Each row of a before or after table is a point. One or more steps were done to the points. Then noise was added and the rows were shuffled. The steps act on columns, c1 being the first. Name the steps. A step turns or swaps two columns, mirrors them in a line or flattens them onto one, adds a multiple of one to another, or multiplies or shifts one. Angles are multiples of 10 degrees, from the lower column toward the higher: turns from -170 to 170, lines from 10 to 170 but not 90. Use the fewest steps. Two steps may share a column if one is a turn and the other turns, adds or multiplies; they go together, in the order done. Otherwise the lowest column goes first.
In the rows, 128 means zero.

Before (10 x 3):
[[ 80 163 163]
 [168  69 160]
 [201 169 158]
 [ 75 156 152]
 [175 125 112]
 [146 128 166]
 [ 83 172 142]
 [127 103 147]
 [107 170  67]
 [ 87 149 125]]
After:
[[141 108 160]
 [101 145 135]
 [160  58 114]
 [112 199 107]
 [157 140 115]
 [ 96 153 171]
 [175 134 182]
 [126  97 128]
 [ 87 134 169]
 [ 90 128 183]]
Steps: multiply c1 by 0.7; turn c2 and c3 by 40 degrees

Before, 11 rows:
[[109  93 155  87 130 120]
 [179 133 105 121 129 106]
 [187 118  83 141 136 132]
 [ 60 115 153 131 153 113]
 [106 151 138 114 140 116]
 [114 158 122  99 108 101]
 [131 144 126  97 109 132]
 [107  76  90 126 150 114]
 [175  98 146 201 116 119]
 [ 87  89 106 138 128 117]
 [169  95 114 133 130 167]]
After:
[[ 90 202 106 135 115  99]
 [168  85 114 135 122  79]
 [181 168 106 119 138 146]
 [108 189 152  84 190 101]
 [188 130  85 144 113 119]
 [106 123 139 115 160 155]
 [178 187 147 200   8 108]
 [115 146 121 100 153 167]
 [109 225  87 127 152  93]
 [132  98 127  95 156 141]
 [ 60 177 155 132 149 123]]
Steps: turn c2 and c6 by 120 degrees; multiply c2 by 2.5; add -1.5 times c4 to c5

Before, 8 rows:
[[135 115 194 150 171 125 177  75 136 125 129]
 [117 140 151 128 130 142  99 161 144 148 151]
 [ 88 187 152 134 184 163 113 141  88 180 118]
 [ 87 174 105 142 104 107 165 149 140 150 146]
 [106  58 156 130 149  51 202  76 145 150 103]
 [118 180 147 112 157 165 132 181  80 135 123]
 [ 91 111 111 180 117 110 193 137 142 164  79]
 [ 76 162 104  93 124 169  70 102 108 120  85]]
After:
[[120 139 101 122 131 150 103 159 172 149 105]
 [ 71 136  96 146 170 102 161  74 166 124 137]
 [198  75  79 121 125 174  74 101 136 120 132]
 [151  84  62 158 183 150 101 140 118 180  86]
 [131 155  85 117 148  60 207  76 176 152 197]
 [181 103  95 193 116  88 174 137 172 164 172]
 [124  92 104 130 156 139 113 180 110 138  90]
 [188 114  93 149 107 102 162 150 170 150  80]]
Steps: multiply c1 by 1.6; turn c1 and c3 by 130 degrees; turn c2 and c11 by -130 degrees; add -0.5 times c2 to c4; flatten c6 and c7 onto the line at 130 degrees; shift c9 by 30

Before, 9 rows:
[[ 93 123 114 139 130  91  63 120 166 125  93  89 184 121  60 148 154 188]
 [169 105  83 152 125  59 146 117 134 163 139 138 166  58 138 155 104 190]
 [ 82 161 137 152 177  71 133 150 110 119 172 111  91 158 143 137 111 142]
 [ 86 150 146  95 173 151  67 141 127  96 119  86 102 150  74 154 122  99]
 [174 116  83  96 149 107  99  83  83 103 140 169 135 108  61 130 170 138]
 [168 168 131  99 128 141 149 111 165  83 112 140 162 135 142 100 147 186]
 [ 96  88 163  95 157 103  62  99  77 102 138 191  90 162 109 113  84 107]
 [120 155 147 123 206  93 146 118 158 126 146 144 178  71  83  90 126 119]
 [129  83 147 194 145 163 156 105 112 111 130 136 147 115 135 109  76 188]]
After, 9 rows:
[[ 99 159 152  96 152 140  57 102 144  99  85 192 184  89 113 110 102 100]
 [ 87 151 138  96 178 149  65 140 111  93  89  90 142 155 142  69 152  99]
 [114  69 157 118 211  74 149 123 141 130 111 140  73 154  89  94 128 120]
 [ 78 157 178 150 181  80 137 145 123 120 119 110 165 160 141 143 105 140]
 [ 88 120  94 146 129  65  65 125 141 129 114  86  57 124 141  56  91 197]
 [168  65 117 153 131  54 144 118 150 161 193 141  86 105 158 130  42 186]
 [122 114 137 192 141 163 154 101 161 111 111 137 121  81 110 135  19 191]
 [168 106 114  97 145 136  97  88 157 108 200 171 149 115 116  63 163 136]
 [168 139 108 105 132 109 149 112 119  85 144 136  74 171 109 146  87 187]]
Steps: add -0.5 times c1 to c3; turn c3 and c11 by -70 degrees; swap c2 and c14; add -0.7 times c9 to c6; turn c9 and c13 by -140 degrees; mirror c15 and c16 in the line at 40 degrees; add -1 times c18 to c17

Before, 14 rows:
[[137  75 152  77 120 136  99  99  78 168 180 148 116 152 166 102 129 111
   80 140 142 113  80 170 100 142 151 107 131  89 169  94]
 [ 56 147  97 111 162  96 175 137 115 108 126 120  85  64 118  78  94 151
   91  97 184  94 116  81 147 147 137  91 157 121 110  87]
 [145 133 164 120  96 156 124 170  99 140 166 209  94  69 147  90 134 125
   88 149 124 159  76 162 146  92 129  72  93 116 106 181]
 [147 172 116 189 113 179 181 142 183 146 145 120 139 168 162 112 111 136
  143 168 122 144  96 149  57 180  92 169 124  95 185 139]
 [144 116 115 143 119 138 163  81 107 187  84 118 168  86 136 109  98 111
  110 106  86  92 119 124 162 109  89 109  89 126 116 128]
 [156 103  90 103 104  98 107 126 117 114 128 122 188 150 127 186  66 152
   67 150 169 115 104  95 153 160 128 149 138 146 123 179]
 [144 121 107 128  63 159 170  96 160 164 125 181 175 152 164 170 123 116
  162 144 124 145 150  89 161 121 119  95  91  95 119 143]
 [128 170  83 184  75 102 145 169  98 111 151 171 143 104  95 122  53 176
   63 143 122  95 102 146  88  98 177 139 133 114 111 186]
 [ 63 186 114 167  73  94 161  83 151 132  96 109  98 127 195  81 112 101
  142 120 122 199 143 162 127 116 106  71  96  94 146  96]
 [ 80 185 105 102 165 164  86 153 175 120 123 166 108 148 195  76  99 193
  154 189 130 112  72 156 104 190 153 108 154 105 100  99]
 [109 169  90 179  98  79 153 100  80 148 177 143 110 143  87  94 136  97
  162 170 190 179 126 187 147 190 116 166 158 102 114  91]
 [ 61 146 148 176  82 163 136 105 115 196 131 168 124  61 177 188 124  98
  114 145 130 127 184 170 123 170  72 116  77 163 106  98]
 [140 166  66 107  70  88  93 102  68 169  88 108 145 148 119 175  77 111
   89 124 149 139 178 190 114  89 183 109 152 161 185 159]
 [122  97 101  99  80  98 164 152 116 200  80  95 127  96  93  99  39 101
  158 125  77 118 111 144 149 171  94 114 144  81 149  75]]
After:
[[ 60 148 147 177 156 163 139 105 185 199 134  80 127  59 172 104 125  99
  115 147 133 127 185 166 123 172  53 142  76 162 152  98]
 [ 65 184 172 171 186  97 159  82  84 134  92 131  96 130 197 158 113 104
  141 120 120 202 142 164 126 119 102  82  99  92 119  95]
 [128 170  95 185 168 102 143 174 117 114 151  81 140 104  94 100  52 175
   63 140 121  94 102 145  87  92 192  91 134 116 161 191]
 [120  97 128  96 187 101 164 154  95 199  79 142 127  93  99 125  41 106
  156 126  78 118 111 145 151 172  88 100 145  78 103  75]
 [108 168  74 179 150  75 151 103  89 148 178 103 114 147  89  84 142  98
  160 167 192 181 126 184 149 194 113 113 159 101 138  92]
 [145 121 144 129 182 161 172  99 174 162 126  80 177 151 161 151 126 118
  163 144 122 148 154  89 159 119 113  92  88  96 178 143]
 [140  71 156  70 140 137 103  96  95 168 183 162 117 151 164  83 129 114
   81 142 138 112  79 170  98 143 161 135 130  90 163  98]
 [141 115 141 144 130 135 166  80 110 185  87 115 168  85 138 110  99 115
  111 105  90  95 120 125 165 109  75 112  89 125 114 126]
 [149 174  92 190 160 176 181 138 120 145 144 178 134 166 161 189 115 134
  145 168 117 142 101 141  61 181  84 136 122  89 143 141]
 [160 104  93 104 147 100 106 128 185 112 129 115 187 146 130 104  66 153
   65 151 172 117 108  95 156 161 129 104 135 145 122 177]
 [ 84 185 138 103  81 161  88 149  88 125 122 105 110 150 195 185 102 194
  151 189 127 111  71 157 105 192 164  95 157 103 153 101]
 [147 169 115 106 205  90  87 100 163 163  91 164 148 145 121  60  76 107
   91 125 145 137 178 193 111  87 201  69 153 160 127 162]
 [ 58 146 145 108  89  95 172 137  78 108 131 130  85  63 117 127  94 150
   86  97 187  94 115  79 145 144 141  83 156 122 115  86]
 [145 133 196 120 140 158 123 167  88 140 172  68  94  70 154 108 130 121
   81 154 122 159  77 155 145  89 134 131  92 117 196 182]]
Steps: turn c3 and c28 by 60 degrees; turn c12 and c31 by 70 degrees; turn c5 and c12 by 160 degrees; mirror c9 and c16 in the line at 40 degrees; multiply c27 by 1.3

Before, 9 rows:
[[125 126 158 139 153 115 107 116 132 124 129 100 135 117 139 135 120 117
  136 133 102 153 147  96 144 116 140 144 127 107 122 127 136 116 102  82
  127 100 127 119 109 151 145 139 122 151 121 137 105 136 122 138 127 106
  138 140  84  93 112 134 131 111 126 110]
 [113 130 109 122  84 118 104 128 139 117 113 131 130  82 140  90 116 129
  141 119 125 113 128 116 151 103 130 130 126 137 107 118 124 113 104 110
  158 103 129 150 102 141 141 151 176 151 137 134 164 122 124 144 117 124
  139 185 131 126 130 124 120 121 142 113]
 [115 111 136 136  93 115 106 127 143 137 120 127 130 119 128 132 128 117
  132 129 101 121 132  95 122 136 139 128 142 128 105 121 110 171 113 135
  135 112 128 158 112 122 135 159 138 129 142 138 149 138 138 141 115 130
  131 112 131 138 141 130 103 122 149 148]
 [107 145 109 141 148 199 102 131 180 141 151  91 132 110 116 139 126 109
  141  99  99 136 118 132 134 119 126 147 131 109 131 132 117 142 107 118
  124 100 128 137 135 146 154 158 111 181 136 141 100 134 136 131 129 142
  101 134 136 131 118 120 116 111 124 100]
 [132 101 116 142 148 121 152 128 141 143 110 116 139 124 125 139 155 116
  111 119 118 118 122 151 129 102 136 131 128 150 124 151 124 114 114 123
  138 122 120 141  97 130 129 157 143 127 121 118  97 120 132 146 148 129
  138 104 137 131 140 118 102 223 111 149]
 [ 99  89 140 125 126 143 106 131 132 101 110  69  92 116  92 134 119 117
  141  84 138 109 142 112 116 127 120 131 162 111 118 151 133 107 107 133
  120 161 111 125 140 139 129 141 141 137 135 138 131 130 127 103 111 115
  133 122 138 144 122 124 104 134 138 109]
 [143 140 123 101 119 122 121 106 145 137 126 126 140 120 115 132 145 171
  142 129 117 108 148  98 153 102 136 131 145 119 212 111 110  97 118 137
  124 105 105 123 138 128 130 160 129 141 162 139  94 111 123 131 122 138
  135 142 137  83 145 137 124 112 115 101]
 [160 139 121 143 131 118 128 126 128 121 109 125 132 103 140 138 127 110
  132 125  99 112 149  97 116 164 129 133 125 112 123 132 127  97 133 136
  128 121  88 118 133  94 129 110 133 138 133 102 110 120 126 147 143 126
  138 125 135  87 114 133 122 174 150 113]
 [140 132 119 117 153 131 122 107 150 117 138 115  77  95 125 130 119 108
  133 113 104 114 150 134 122 118 146 161 129 139 144 142 145 114 249 118
  125 119 114 119  84 140 189  84 116 159 123 108 161 141 130 153 139 116
  143 143 112 138 133 128 111 111  66 104]]
After (9 x 64):
[[132  99 115 128 148 125 153 129 144 159 111 114 139 124 124 140 154 116
  110 121 152 116 120 146 131 102 137 132 127 121 123 149 125 112 112 123
  138 121 126 142  99 132 130 155 144 124 120 119  96 119 130 129 148 130
  143 159 136 133 118 115  99 223 106 149]
 [145 140 123 156 117 121 122 106 145 145 125 128 139 123 114 133 146 174
  139 129 118 105 146  98 154 100 136 128 144 115 209 113 110  96 116 137
  123 107 127 122 140 128 127 163 127 138 160 138  92 112 123 117 118 139
  129 117 136  81 100 137 122 112 135  99]
 [108 144 109 120 146 197 102 132 178 156 151  91 132 109 119 139 126 108
  141 102 117 140 118 132 131 117 125 145 130 100 129 131 116 143 103 115
  122 103 133 136 134 146 152 160 111 180 136 141 102 135 135 123 127 143
   98 124 138 130 133 119 119 106 116  99]
 [112 130 108 122  84 118 106 131 140 110 112 131 135  82 140  91 114 130
  143 132 136 112 129 117 147 101 135 127 128 129 103 121 124 112 105 113
  160 107 127 147 102 140 145 151 178 150 138 136 165 121 125  81 119 123
  123  94 134 129 128 124 123 120 142 116]
 [115 112 135 106  93 115 107 128 141 147 121 126 131 119 129 131 125 118
  131 131 129 122 135  94 121 136 141 127 145 100 105 118 111 168 108 139
  134 110 126 163 113 126 132 159 139 130 142 140 151 140 139 129 117 133
  134 150 129 138 120 128 103 125 138 149]
 [142 133 118 174 150 133 119 105 146 106 138 113  74  98 125 129 121 108
  135 126 143 112 150 132 119 117 142 161 129 104 145 141 144 112 248 119
  124 117 127 124  81 141 190  81 117 160 122 108 158 143 132 102 137 115
  139 131 110 141 115 126 112 111  87 105]
 [160 137 122 106 130 121 126 126 129 112 108 125 131 102 143 138 128 109
  134 131 117 113 148  95 116 163 128 136 123  95 122 132 127  95 131 135
  129 121 141 117 133  91 129 112 135 139 133 102 109 121 125 116 142 128
  139 143 134  88 100 136 122 172 135 109]
 [125 127 157 119 156 117 104 116 132 120 133 103 135 120 138 132 119 113
  134 135 111 153 145  96 144 116 139 145 127 102 122 123 136 116  99  83
  127 100 134 120 111 151 144 139 122 149 122 135 106 135 122 115 128 105
  135 125  83  93 136 136 130 115 122 109]
 [ 98  93 140 123 128 142 107 133 134  75 108  67  93 114  95 132 119 115
  140  88 110 111 142 110 116 126 121 126 164 136 118 152 134 109 104 134
  123 164 131 129 140 140 128 140 141 136 135 139 130 128 125 151 112 114
  134 116 141 147 120 121 105 133 136 111]]
Steps: mirror c4 and c63 in the line at 110 degrees; multiply c10 by 2; add -0.3 times c14 to c20; mirror c21 and c30 in the line at 50 degrees; turn c39 and c59 by 120 degrees; multiply c39 by 0.4; add -0.3 times c56 to c55; turn c52 and c56 by 140 degrees

Before (13 x 64):
[[ 78 192 112 172 147  95 129 117 193 139 150 193 126 115 116 101 185 128
  128 154  90 100 129 144 164  58 198 151 155 132  92 118 146 124 103  53
  164  90  87 130 129 118 111 167 117 140 160 105 117  99 195 130 159 143
  131 161  95 112  82 109  93 101  86 129]
 [139 170 158 157 124 154  98 126 103 201 169 166 184 165 109 117  83 133
  136 101 116  97  84 174  96 146 105 122 115 149 191  92 153  83 118 128
   88 153 125 141 160 156 153 157  86 123  91 137  88 117 167 158 143 110
   82 175 125 129  99 163 153 122 169 112]
 [133 118 107  91 123 187 186 156 115 208 190 108 142  83 104 151 182 147
   78 172 158  77 146  82 103 146 110 117 122  79 143 127  70 158 104  90
  129 103 168 185 118 170  52 114 105 119 116 115  99 123 123 158 131 135
  124 101 147 138 124 152  81 160 145 124]
 [ 90 180 150 197 139 113  87 141 141 184  78 102 121  94 153  92 172 112
  154 107 150  64  49 151  98 150 173 144 124  92 150 149 132 177 160  72
  152 115 104 104  84 143 147 107 162 136 182 145  77 122 128 109  61 163
  130 181 104 134  78  85 154 145  93 184]
 [ 87 127 108 114 185 126  92 123 152 210 152 162 157 156 123 139 146 156
  123 139 172 151 106 123 106 143 112 176 114 101  95 194 118 162 157  84
   89 165 125 135  80 133 141  73  83 148 145  83 164 108 120 103  62 114
  111 120 138  66 171 123  87 131  87 128]
 [146 187 164 183  80 102 125 152 100 171 169 122  84 118  87 169 167 136
   85 164 139 115  43  98 146  93 120 102 113 165 119 142 160  99 166 156
  150 106 143 130 153 194 135 104 123  78 126  92  82 180  98  46 140 103
  128 109 153  72 169 106 138 101 124 155]
 [132 107  84 184 172  90 108 208 187 174 108 156  91 162  71 115 172 126
  130 150 156 144  97  99 160 149 130  85 136  97 119 130 165 129 145 133
  148 169  87 105  78 186  87 124 160 151  95 192  82  97 117 155 129 118
   82 189  91 139 149  70  97  56  92 151]
 [160 168 162 163 148 106  89 159 184 143 144 156 133 173 102 127 143 102
  141  96 110  83 115 121 181 143 107  91 177 164 120 167 108  94  96  94
   57 170  84 184 107 167 134  94 174  84  96 173 130 132 147 146 117  79
   92 167  90 102  72 151 154  78  97 103]
 [171 185 125  99 153  86 158 189  99 143 144 163 121  71 133  96 143 170
  145 101 165 163  89 127  90 140  92  95  90  97 106 127  90 154  63  95
  158  82 163 182  74 161  92 151 117 108 103 161 158 125 137  73  78  81
   83 113 156 138  79  58 172 104 132 163]
 [110 193 133  94 172 106  84 131 125 118  80 203 119  70 151 131 150 154
  112 118 136  80 136 103  96 145 157 151 171  70 133 135 137  94 145 136
   93 168  92 166  93 140  73 152  99 107  82 119 162 109 198 137  65 157
   51 179 171  41 124 141 147 116 134 103]
 [150 115 162 126  84  98  82 161 175 212  82 151 121 106 164  99  83  75
  137 140 149 107 136 117 110  56 191 102 109 128  97 180 130  82 148 125
  102 152  74 108  92 108 133  79 177 121 102 187 146 111 126  94 153  98
  104  91 149 113  70  83 142 154 179 162]
 [163 162  81  90 157 164 179  99  95 189 166 135 151  81 132 169 106 107
  136 128 141  77 140  74 137 145 124 196 190 173  91 181 133 176 128 147
  149  79 167 156 156 161 100 119  92  81 161 155  86 148 126  87 151 152
   36  85  76 101 161 120  71 159  75 132]
 [111 168 129 193  78 184 137 115 125 137 112 187 110 138 108 140 112  86
  156 155 139 143 145  77 178  83 125 180 163 132 149 166  76 108 133  49
   61  99 179 158  91 118 130 172 157 145 179 130  55 118 203  72 160 149
   36 174 177  50 106 154 156 137  83 176]]
After, 13 rows:
[[ 87 149 110 118 167 154  96 127 122 209 156 165 158 158 120 136 154 154
  117 144 174 151 105 119 106 148 113 181 115 101  95 197 115 161 158  82
   83 161 122  88  79 134 148  75  87 152 139 167 163 145 117 105  69 112
  113 120 139  67 173 122  89 131  89 133]
 [168 184 166 162 107  82  93 155 167 145 148 151 131 174  98 133 148 104
  143  94 115  83 119 121 177 151 104  89 181 168 118 165 107  96  96  95
   59 162  88  69 108 171 133  91 168  86  97 107 127 115 155 150 118  79
   90 168  96 104  77 148 154  73  93 101]
 [175  96 127  94 115  77 168 191 184 143 143 167 122  66 129  92 151 171
  140  99 163 166  90 125  93 125  88  94  91  95 111 132  89 149  62  98
  152  85 161  71  72 162  93 150 120 111  96 132 162 114 117  71  79  81
   88 103 161 140  79  61 177 104 128 164]
 [128 181  80 183 181  59 116 216 112 175 105 157  91 160  77 113 172 127
  132 148 163 142  95  96 162 137 130  89 134  98 117 125 170 131 143 137
  159 168  94 117  71 189  86 125 158 154  95 113  84 152 147 151 135 113
   78 191  92 136 147  68  98  55  92 151]
 [146 103 156 155 109 142 109 123 171 193 172 160 180 165 106 119  84 134
  140  97 117  98  83 178  95 166 108 119 114 146 191  95 156  82 119 131
   91 153 124 118 169 153 154 160  84 128  94 105  92 153 140 158 142 104
   87 178 130 124  98 156 153 120 165 113]
 [145 104 160 180  86 147 112 149 184 171 169 121  81 123  92 168 154 138
   83 159 139 109  44  97 149  86 122 104 112 159 118 142 159 100 165 159
  147 104 146 154 148 198 137 109 121  74 125 167  79  71 106  53 139 103
  128 112 142  77 170 107 140  99 125 159]
 [ 76 199 110 170 146 112 102 115 196 134 148 195 122 111 117  98 158 132
  124 155  93 100 125 140 170  51 200 148 160 127  94 117 146 123 109  57
  163  86  81 121 129 122 107 163 118 135 162 175 121 143 171 134 163 140
  128 161 116 116  79 107  93 104  85 129]
 [162  98  79  85 134 140 180  95 161 185 164 141 149  79 127 165 117 110
  139 128 136  76 137  80 135 134 129 195 188 172  91 182 135 178 125 151
  149  77 164  90 155 167 100 114  87  81 160  78  80 126 155  89 159 149
   34  87  81 103 164 119  70 159  79 127]
 [107 117 134  91 134 124  89 138 193 116  74 203 122  71 144 132 150 151
  112 120 134  76 136 102  89 150 159 148 171  77 132 137 135  92 138 130
   93 166  98  71  89 143  73 159  97 108  81 155 154 137 126 136  60 153
   47 181 179  39 117 140 148 119 137 102]
 [ 92 140 155 203 151 106  93 141 179 176  76 104 129  96 154  94 173 112
  159 105 157  63  48 147  93 145 171 141 122  88 145 148 134 181 161  77
  157 114 109 144  83 142 145 103 168 134 185 121  81 124 142 113  61 166
  132 186 101 140  80  88 156 149  88 183]
 [147 176 161 130 100  67  69 161 112 216  78 151 107 105 163 108  57  76
  144 139 153 104 129 117 109  91 195 105 105 126  96 180 126  73 149 122
   99 152  72 173  92 108 132  83 180 118  99 103 149 136 116  90 158 101
  108  93 148 112  68  78 145 152 189 162]
 [137 116 109  87  94 180 183 162 113 205 191 113 148  89 102 142 188 150
   81 176 158  80 147  81 104 105 112 114 127  81 142 125  71 162 111  91
  133 106 171  87 120 166  52 110 110 110 115 109  97 153 128 162 127 135
  125 102 151 143 128 149  84 163 147 129]
 [118 130 126 193  75 163 130 115 170 135 114 188 111 135 106 140 103  95
  155 159 140 135 140  80 176  88 125 177 160 136 154 167  80 109 128  48
   61  96 177 136  84 119 132 172 157 143 180  95  57 151 129  67 163 148
   36 176 185  54 103 150 150 139  87 175]]
Steps: swap c2 and c9; mirror c5 and c40 in the line at 160 degrees; turn c6 and c50 by 160 degrees; turn c6 and c48 by 140 degrees; turn c17 and c26 by -20 degrees; turn c7 and c26 by -20 degrees; multiply c51 by 0.4; turn c51 and c57 by 30 degrees
